Rows are points. The last column is the point's height on a tilted bowl or saddle (a function of degree 2), plus a little noise. Count its main directions that bend up, bend down and stay straight.
In the rows, 128 means zero.

Points (10 x 3)
[[152 165 105]
 [161 131  99]
 [128 108  81]
 [123  90  79]
 [124 102  80]
 [147 110  84]
 [ 79 154  99]
 [175  67  87]
 [181 207 164]
 [183 153 134]]
Directions: 1 up, 0 down, 1 straight

Points (15 x 4)
[[168 122 135 116]
 [102 117 119 121]
 [108 156 166 112]
 [174 137 183  96]
 [137 150  99 115]
 [149 128 183 103]
 [173 102 137 106]
 [ 69 146 121 109]
 [138 147 118 120]
 [168 140  96 117]
 [165  50 145  66]
 [162 205 125  99]
 [221 108 221  20]
 [137  66 139  96]
 [107 141 106 114]]
Directions: 0 up, 2 down, 1 straight

Points (21 x 5)
[[138 116 126 137 141]
 [151 132 164 137 159]
 [156 155 129 147 123]
 [150  20 113 149  28]
 [116 151 132 113 131]
 [ 95 182  73 131 111]
 [147 128  31 141 154]
 [111 153 130 101 126]
 [104 132 140 169 116]
 [ 98 116 104  70 122]
 [164 106 165 133 153]
 [132 128 140 108 141]
 [149 128 154 117 149]
 [139  57  91 113  97]
 [ 98 186 147 111  86]
 [159  84 205 147 186]
 [162 126 171 194 150]
 [182 119  87 141  99]
 [ 68  69 153 115  43]
 [ 69 129  65 176  99]
 [182  46 219 134 143]]
Directions: 1 up, 3 down, 0 straight

Points (43 x 7)
[[107  89 153  43 143 180  69]
 [ 72 125 168 152 133 129 105]
 [103 134 100  61 116 118  85]
 [142 152 129  81 102 158  99]
 [126 143 140 182  64 157  80]
 [121 173 137 172 182 162  95]
 [130 140  89  77 219 191  67]
 [121 116  94 140 154  68 102]
 [ 54 144  93 155 147  74  78]
 [131 152 177 110 145 148 116]
 [104  93 138 159 148 117 108]
 [ 85 148 113 158 117 110 101]
 [100  67  87 121 159 122  95]
 [ 78 211 105  98 209 144  54]
 [144 130 189 122 108  71 104]
 [102  93 106 104 111 170 101]
 [135 157 157 107 122  82 103]
 [166 188 131 110  89 130  93]
 [ 89 170  95 153 101  79  88]
 [105 143 121 135 118  85 106]
 [ 98 171 216 237 170  90  53]
 [132  98 122 140 137 127 117]
 [135 202 125  99  72  96  71]
 [105 157  51 162  98 163  95]
 [166 113 133 144 181 185 102]
 [105  92  73  91 125 137 101]
 [119 135  79 183  88 160  87]
 [195 138 169 180 165 103  95]
 [200  98 172 163 127 137 102]
 [ 92 127 131  82 171  95  88]
 [ 95 111 188  99 101 170 100]
 [ 97 101 111 128 128 148 110]
 [151 147  52 171 148 138 102]
 [ 92 132  43 105 100 206  83]
 [192 154 125 114 135 118 109]
 [189 138  44 122 154  58  89]
 [115  74  78 145 148 192  87]
 [161 173 174  68 181 139  85]
 [144 128  79 100 173 110 107]
 [ 90 139  96 120 127 134 108]
 [ 80 153 129 141  93  64  81]
 [141  85 206 114 149 178 116]
 [129  80 137 109  69 107  93]]
Directions: 0 up, 5 down, 1 straight

Points (70 x 9)
[[ 79  66 135 171 102  93 124 133  98]
 [108 123 184 149 133 130 104 177  97]
 [ 96  99 141 122 121 109  66 147  99]
 [202 179  63 149 147 103 112 136  72]
 [109 128  45 179  94  96 188  98  80]
 [101 156 105 103  78  88 111 165  83]
 [ 79  97 103 149 105 116 117 148 100]
 [128  85 117 134 100 152 169 142 121]
 [107  97 110 161 126 149 130 201 112]
 [ 61 162  95 136 120  85  96  95  71]
 [106 119 189  98 118 145  69 144  95]
 [122 153 114 109 120 122 135  58 109]
 [ 73 136  97  72 105  81 128 154  70]
 [117 172  79 120 109  59 117 101  71]
 [ 97 136 106  83  86  92  95 159  85]
 [ 99  28 113 121 148 143  32 140 113]
 [135 148 152 110 177 122  88  45  96]
 [143 161  75 109 114 103 113  64  92]
 [106 170  94 159 159 126  96 163 115]
 [137 126 171 132 147 127 105  85 106]
 [ 89 107 117 215 137 160  85 109 118]
 [204 140 211 152 163  97 133 119  52]
 [133 102 214 127 204 112 175 164  94]
 [ 89 168 138 101 140 126 146 190  88]
 [163  48 138 127 156  92  37 152 106]
 [154 122 109  99  90  72 165 101 101]
 [103 109 127  63 147 149 149 143 108]
 [131 179  91 116 162 132 146 156 105]
 [101 141  70 148 133 149  95  64  93]
 [145 111 142 145 112  93 133 128 111]
 [157 101  67 124 142 116 194 165  94]
 [ 44 162  53 103 205 144 120 138  94]
 [229 135 190 106 100  93 131 139  73]
 [113  79 112  69 109 127 180 160 111]
 [155  91 169  93 105 144 114 156 119]
 [150  86  82 204 104 102 123 141 110]
 [ 54 180  82 137  94 216 110 157  44]
 [167 108 129 168 153 122 119 156 117]
 [206 112 151 143 179 106 158 168  79]
 [116 166 175 155 132 152 125  94 111]
 [180 129 105 102 125 137 143 162 104]
 [111  46  45 136 117  69 191  76  65]
 [160 121 116  95 159 174  42 121 114]
 [168 128 102  47 121 203 155 178  73]
 [117 119 188 115 231 129  92 154 119]
 [ 86 133 134 153 144 108  78 148 103]
 [173 182 110 209 107 105  53 148  99]
 [230 138  33 146 148 120 104  95  37]
 [116 129 116 150 137 141 173 168 114]
 [ 66 159 134 115 117  99 190  51  98]
 [122 110  94 133 111 115 179 190 102]
 [120 174 183 103 137  90 160 105 102]
 [143 162 152  76 140 158  98 139 111]
 [141 111 111 161 115  78 146  80  97]
 [113 130 100 139  81  92 138 162  98]
 [133 164  28 174  75 143  97 104  85]
 [102  20 117 124 124 157 128 137 114]
 [193 172 124  66 171 143 141 128  88]
 [135 143 148 119 166 142 125 133 116]
 [192 122 169  72  48 142 122 126 153]
 [140 109 144 155 123  76 129 132 101]
 [155  89 111 122  95 123  85 108 117]
 [ 67  94 127 103 116 185 209 168  72]
 [133  81 163  77 156  80 124 172 101]
 [155 123 194 180 149  76  91 183  67]
 [ 60 153 126  84 173  95 163 132 102]
 [153 213 136 167 103 132 149 181  98]
 [149  98 108 138 143 131 133 166 119]
 [248  80 140  56 107  77 196 133  58]
 [130  99 170 138 130 109 119  82 104]]
Directions: 1 up, 4 down, 3 straight

Points (61 x 9)
[[134  35 112 166 156 153  99 186 163]
 [174 117  79 150 123 149 142 129 150]
 [ 85 131 213  77 130  61 151 157 173]
 [ 54  93  85  75  66 100 129 109 151]
 [ 72 150 117 125 145 148  66 174 185]
 [171 189 165 121 144  80  81  61 169]
 [107 176 132 194 117 170 123 157 171]
 [ 83 123  32 159 140 115 164 134 156]
 [159 113 153 152  65 149 166 163 158]
 [ 89  70 149 155 180 107 144 227 193]
 [145 123  98 125 129 164 162 121 143]
 [143 146 192  99 194 123 135 146 131]
 [134 141 163 161 118 105  87 148 165]
 [171 125  94 123 129 136  66 121 160]
 [ 82 177 123 141 110 118 112 107 154]
 [100 165 112 156 147 146 171 163 151]
 [ 89 109 155 139 191 180 106 119 170]
 [106  97 142 105  94 130 128 120 147]
 [ 72  85 113  84 122 142 197 141 155]
 [ 93 136 169 122 156 155 116 159 159]
 [108 146 103 164 127  77 129 113 152]
 [135 116 134  44 157 136 160 146 140]
 [122 110 157 155 102  74 108 192 174]
 [172 113 122 163 182 151 126  68 143]
 [142 194 215 144 135 117  78 185 190]
 [200 207 119  88 138  86 139 170 142]
 [ 96 184  90 249  69 133 137 150 178]
 [ 81 129  96 138 155  85 131 130 152]
 [141 183 172 111 164 105 106 140 146]
 [215 117  74 105  63 158 147 157 180]
 [140 151  98 130  63 158 132 135 160]
 [ 99 168 131 128 141 121  90 170 164]
 [108 109 108  92 194 142  98 131 165]
 [102 121 177 155 114 140 120 146 156]
 [116 163 143  65 143 120  97  60 169]
 [130 174 129 136 127  98 125  92 150]
 [153 124 128 139 140 187  93  42 160]
 [170 107 180 169 119 110 143 155 153]
 [151 162 188 135  94 151 148 127 153]
 [ 25 139 174  99 186 161  62 174 238]
 [116 139 138 128 111 117 106  89 155]
 [ 85 127 134  82 108 131 212 133 146]
 [169 168 194 147 117 116 102 114 159]
 [142 135  81 117  87 159 168 105 158]
 [176 141 150 114  89  92 150 143 152]
 [111 119 120 139 130 154 230 157 156]
 [109 169 187 156 161 122 101 201 183]
 [117  67 151  75  65 141  98 125 168]
 [ 93  67 115 130 119 134 117 118 152]
 [102 146 121 172 226 157 164  41 199]
 [132 139 181  97 158 134 174  92 138]
 [141  66  98 134 135  78 150 100 164]
 [145 160 150  59  82 127 121 106 161]
 [140 181 180 156 146 128 135 101 153]
 [118 115 182 100 228 152 160 123 148]
 [119  92 122 115 200 107 139 148 157]
 [198 117 140 152 114  49 122 101 179]
 [137  83 129 106  38 140 141 122 162]
 [135 185 153  69 124 187 142 144 154]
 [155  64 110 157 185 148 127 187 153]
 [210 146  78 171 136 102  91  89 178]]
Directions: 6 up, 1 down, 1 straight

Points (72 x 9)
[[130 152  91  98  70  84 130 139 166]
 [152 129 106 134  32 175 130 180 196]
 [147  79 125 121  86 125 148 148 153]
 [186 104 114 130 147  90 192 169 170]
 [167  54 123  95 148 151  99 125 179]
 [131 111 101 112 125 145 119 146 143]
 [191 123 173 199 144  99  94  77 150]
 [ 98  57 188 144 130 125 192 148 179]
 [ 75 127 116 119  73 122  61 146 160]
 [133 179 155 108 140 182  95 150 152]
 [179 159 140 141 161  83 122 154 149]
 [102 104 149 205  52 142  71 122 164]
 [161 106  84 105 133 202  84 163 188]
 [118 136 122 139 129 187 173  73 145]
 [120 103 163  80 189  69 100 188 189]
 [146 135 157 122 187 141 118 136 147]
 [ 82 166 104 101 116  42 179 131 167]
 [ 92 134 104  59 148 142 179 135 162]
 [160 127 141 105 111  94 152 135 147]
 [135  92 127 150 162 120 119 132 136]
 [115 103  73  63 136  82 180 115 184]
 [108 110 140 149 121  93 133 141 128]
 [ 80 137 161  68  84 143 199 140 170]
 [115  80 194 148 130  88  87 178 158]
 [ 94 154 125  74 193 157 110 146 164]
 [150 120 158 149 138 178 183 145 149]
 [131 114 163 131 122 191 121 143 148]
 [ 97  74  83 134 104 115 149  84 158]
 [ 87 181  65 120 100  51 141 141 177]
 [ 70 129 155 122  13  85 163 172 202]
 [105 131  80 112 160 181 122  79 162]
 [103 141 125 202  74  83  99 190 158]
 [ 98 207 152 170  87 214 127 159 167]
 [152 120 112   7 155 155 128 125 217]
 [137 106 136 126  98 162 163  86 147]
 [141 177 135  99 151 122 166 121 143]
 [103  88 185 123 181 105 163  80 167]
 [132 159 129 118  85 111 120  86 143]
 [151 105 148 179 194 135 126 179 156]
 [113 109 110 107 107 133 192 138 150]
 [108  75 145  67 130  66 110 139 178]
 [180 122 121 138 105 158 181 165 160]
 [164  80 179  55 132 149  88  72 214]
 [ 66 138 179  65 150 153 141 173 166]
 [147  99 111 176 117 104 157 107 135]
 [ 80 137 150 125 159 114  63 118 139]
 [131 169 108 149 159 133 152 143 131]
 [111 161  77 131 196 133 127 133 155]
 [162 151 105 127 137 113 163 155 144]
 [ 43 139 135 157 117  74 167  99 146]
 [141 125 200 155 166 153 125  70 151]
 [138 103  58 141 142 109 162 167 164]
 [111 107 169 152 123 165 111 121 134]
 [113 156 167 153 111 129 100 131 121]
 [142  77 139 134 119  85 151  92 149]
 [ 91 161  25 207 132 112 123 118 183]
 [104  98 168 137 145 142 130 128 135]
 [126 105 135 112 163 190 140 144 155]
 [ 59 165 161 127 130 139 164 103 130]
 [140 110 119  58  73  71 124 109 188]
 [143  99 123 105 153 127  23 155 178]
 [156 101 116 108  47  79 123 121 177]
 [ 70 107 135 141 100  34  60 167 176]
 [137 123 118 198 104 160 184 127 144]
 [ 99 138  80 150 156 155 162 143 143]
 [111  99  69 133 136  98 100 133 154]
 [205 136 167 150 162 155 100 169 169]
 [147 110 134 141 116 132 168 108 134]
 [164 127 113 121 175 159 166 136 156]
 [112  79 155  64 119  38 164  95 201]
 [119 132 125 123 114 102 100 140 132]
 [143 104 143 131 141 102 134  96 137]]
Directions: 8 up, 0 down, 0 straight

Points (71 x 9)
[[147 142  89 126  83  98 132 188 142]
 [159  77 146 144 122 142  96 119 156]
 [147 160 162 151 134 128 145 156 151]
 [165 155 156 133 180  95 111 118 141]
 [106  92 140 186 137 120 101  91 142]
 [157 111 104  73  77 149 187  91 128]
 [182  95 126 141  87 154  96 140 181]
 [151  92 144 104 107  83 144 120 156]
 [111  85 107  90 157 104  76 118 123]
 [121 138 102 112 130  95 106  36  96]
 [153 120  59 141 173 135 145  85 135]
 [131 117 134 146 106  96 176 123 129]
 [ 80  79 105  90 146 129 133  79 149]
 [114 164 154 137 113  74 156  23  96]
 [136  99 104 155 121 136 115 120 145]
 [ 90 109 139  61 122 150 119  79 142]
 [199 130 109 147 118 183 150 153 161]
 [ 92  99 115 158  57  74  66 139 135]
 [ 30 100 203 131  65 108  32  81 125]
 [136 106 151 124 109 181 147 165 142]
 [112 126 136 141 121  98  93  93 121]
 [ 44 171 126 146 136 151 118 163 140]
 [ 49 166 100 158 152 151 159  77 158]
 [ 71  96 169 143  97 206 131 149 139]
 [ 75 150 144  71 146 157 183  87 149]
 [171 172 194 119  92 167  93 135 176]
 [129 211  89 152 121 122 151 122 131]
 [131 184 115 111 230 152 118  95 135]
 [155 136 161 132  78 136 131 178 155]
 [154 142 103  67  96 134  90 126 155]
 [164 207  98 132 120  76 103 157 169]
 [111 175 163 183 159  86 229  79 168]
 [128  74  82 162 112 198 113 125 200]
 [160  66 136 180  74 119 112 136 184]
 [130 141 117  36  83 130 175  74 139]
 [119 141 116  59 151 191 132 123 157]
 [173  48  97 190 169  85 187 147 249]
 [113  94 110 132 135  47 192  86 170]
 [176 184  85 102 185  87 204 121 150]
 [ 64  79 191 155 156 115  70 122 135]
 [ 94 104 131 144  64  98  93 178 131]
 [121 200 115  95 179  50 106  82 136]
 [162 117 128  70 122 104 120 125 144]
 [ 77  69 108 141 155 178 105 151 177]
 [146 156 145 111  82 145  62  82 141]
 [135 152  96 134  68 123 145 161 117]
 [115  88 128 141 138 154 141 176 146]
 [106 158 129 111 133 123  85 177 143]
 [126 157 125 107 111  97  96 119 132]
 [131 166 175  95 159  79  95 222 184]
 [129 172  80 119 141  66  39 125 123]
 [ 86 141  94  80 138 117 114  99 131]
 [ 60 136  94  76 117 118 141 135 133]
 [ 69 104  95  48 164 156 155 127 169]
 [146 137  44 134  75 123 132  55 111]
 [141 247  91 126 173 158 134  66 165]
 [130  72 135 136 109 171 171 147 146]
 [144 178 200 136  88 118  73  92 152]
 [ 60 110 157 133 127 135  90 158 131]
 [101 113 137  83 135 151 140  86 130]
 [ 68  80 138 160 160 106 149 124 148]
 [126 108 153  81 144 104 144 117 135]
 [126  67 169 115 134  89 162 180 174]
 [109  70 164  95 109 125  51 110 149]
 [125  86 149  73 143  85 185 117 163]
 [167  99 135 107  85  89 104  92 146]
 [193 161 120 128 120 156  54  61 124]
 [ 59 104 183 148 148 108 231 163 138]
 [109 151 182 100 123 173  92 145 161]
 [128 158  89 213 163 140 131 180 178]
 [140 171 156 148 117 144  53  92 153]]
Directions: 4 up, 2 down, 2 straight

Points (64 x 9)
[[138  84  59 186 108  92 155  92 164]
 [126  97 138 129 138 119 101 159 152]
 [104 177 132 180 112 135 134 196 146]
 [138 131 138 108 190 152 135 157 157]
 [150 189 102 120 135 107 112 104 122]
 [140  53 106 108  85 172 135 161 128]
 [127 166 156 138  95 130  98 159 137]
 [151 166 163 109 173 140 100 174 149]
 [125 127 110  93  85 163  89 134 131]
 [161 127 130 119 167  52 165  72 162]
 [107 153 159 174 129 133 153 127 134]
 [103 142 165 130 100  91 137  86 135]
 [160 150 195 118 117 168  77 116 166]
 [145 212  77 108 155  88 162 184 182]
 [193 101 127 123 157 147 160 116 156]
 [156  71 137 150  44 122 155 116 124]
 [ 90 150 149 104  78 133 122 179 166]
 [141 138 114 112  82 129 165  86 135]
 [116 132 168 122 181 163   7 153 190]
 [ 97 167  41 135 118 144 154 143 158]
 [111 119 157 111  66 124 132 107 135]
 [151 137  98 140 114 143 137 133 120]
 [ 61 109 174 115 150  95  97 106 161]
 [123  67 141 121  88  69 100 179 205]
 [107 127 118  25 147 100 100 128 150]
 [ 40  91 160 122 166  97 179 189 228]
 [133 167 135 158 129 120 126 107 128]
 [188 234 102 117 167 121 128 136 130]
 [ 95 161 113 135 128 108 141 122 135]
 [137  94 154 111 152 125 130  84 163]
 [195 122 108 127 109 163 188 125 133]
 [128 171 175 112 116  88  93 108 141]
 [ 60 149 132  52 169  36 149 137 212]
 [161 116 102  94 144 200 118 139 129]
 [181 157 104 198 127  87 128 104 125]
 [132 209 150  94  69 170  96 122 162]
 [128 225 132 159 185  47 135 145 159]
 [101 158 136  58  93 111 205 154 191]
 [ 87 116 157 156 124 157 112 186 145]
 [122 138  91 144 158  10 103 143 201]
 [101 110  96 170 156 126 164 161 160]
 [172 146 157  46  66  54 130  99 137]
 [117 160 144  73 105  68 130 148 162]
 [140 113 128 185 137  98 158  93 147]
 [185 155  85 118 170 184  76 114 146]
 [148 101 137 172 132 148 143 122 138]
 [102  77 109 193 126 212 167 113 166]
 [ 95 152 137 147 171 130  58 140 151]
 [198 178 141 187 124 127 161 201 131]
 [102 147 154 128 133  54 102 184 201]
 [173 213 122 157  93 151 202 177 166]
 [ 55 139 153 154 180 162  84 205 172]
 [ 97  35  91  99 174 173 106 169 193]
 [151  66  73 128  72 124 139  66 160]
 [133 119 124 157 104 111  90 167 146]
 [ 98 148 157 170 109  67 129 138 143]
 [113 163 136 144  99 145 131 109 132]
 [159  99 175 210  92 182  92 109 177]
 [140 198 142 153 132 149  98 130 127]
 [143 147 115 145 131 127  85 111 132]
 [192  88 143 148 119 109 118  66 173]
 [140 133  93  75 145  56 158 185 207]
 [102 102 116 100  97 137  67 124 154]
 [ 88 151 176 170 176 130 209 164 194]]
Directions: 4 up, 0 down, 4 straight
